Rows are points. Each copy is the shape, with its points in the same order, turned, moved and blurred by noise. Is it also mirrored, or only turned?

Shape (5 x 2):
[[ 14.3  23.8]
 [-14.6  -5.1]
 [-15.0   8.9]
 [-27.6 -22.9]
 [  9.2 -24.3]]
Copy 1, 5 rows:
[[ 18.5  19.2]
 [-11.6  -6.8]
 [-13.6   9.8]
 [-31.7 -17.7]
 [  4.6 -29.0]]
Copy 1 is: only turned
Copy 2 (5 x 2):
[[ 10.1  19.8]
 [-20.8  -5.7]
 [-20.6   7.4]
 [-33.9 -22.5]
 [  0.8 -27.3]]
Copy 2 is: only turned
Copy 3, 5 rows:
[[ 15.2 -34.1]
 [ -6.4   1.1]
 [-12.6 -14.9]
 [-18.2  18.2]
 [ 19.1  13.8]]
Copy 3 is: mirrored
Copy 4 (5 x 2):
[[ -0.6 -30.2]
 [ -4.7  10.2]
 [-14.8  -2.2]
 [ -5.5  32.5]
 [ 26.6  11.4]]
Copy 4 is: mirrored

Shape (8 x 4):
[[ -9.2   3.8  33.6   6.9]
 [-16.5   3.3   4.2  12.0]
 [ 18.4   4.8   5.8   3.5]
 [ 12.4 -20.0  14.0   8.4]
 [-33.1  17.4 -16.4 -15.1]
 [  8.8 -22.9  21.6  26.6]
 [-13.4   1.2 -27.4 -33.1]
 [-13.9  11.5   6.5  10.0]]
Copy 1 (8 x 4):
[[  8.0  23.0   7.1 -33.0]
 [ 20.4  15.7 -12.0 -19.8]
 [  1.9  12.3  12.9   1.9]
 [ 23.9  -3.1  13.6 -12.5]
 [-15.6  12.1 -41.5 -14.3]
 [ 35.2   6.0  16.3 -14.0]
 [-19.5 -16.5 -33.1  -1.1]
 [  6.7  20.8  -9.3 -17.5]]
Copy 1 is: mirrored
Copy 2:
[[-11.1 -14.2  15.8  32.5]
 [-22.9  -4.7  -3.1  12.9]
 [  9.1  -9.4  11.6   0.8]
 [  3.5 -34.0   4.6   6.9]
 [-15.5  24.2 -28.5  22.0]
 [-12.0 -44.3  13.5   3.5]
 [ 13.5  16.6 -42.1  12.9]
 [-17.6  -0.2   3.8  15.8]]
Copy 2 is: mirrored
Copy 3, 8 rows:
[[-17.7  32.1 -15.3   9.1]
 [ -5.0   6.7 -30.3   9.0]
 [  2.6   1.7   7.9  16.8]
 [-20.2  -5.8  -0.5  10.4]
 [ 18.1   7.8 -42.8 -18.9]
 [-36.7  -1.4  -3.4  22.6]
 [ 24.2 -15.7 -22.2 -29.4]
 [ -0.5  18.1 -28.1   9.0]]
Copy 3 is: only turned
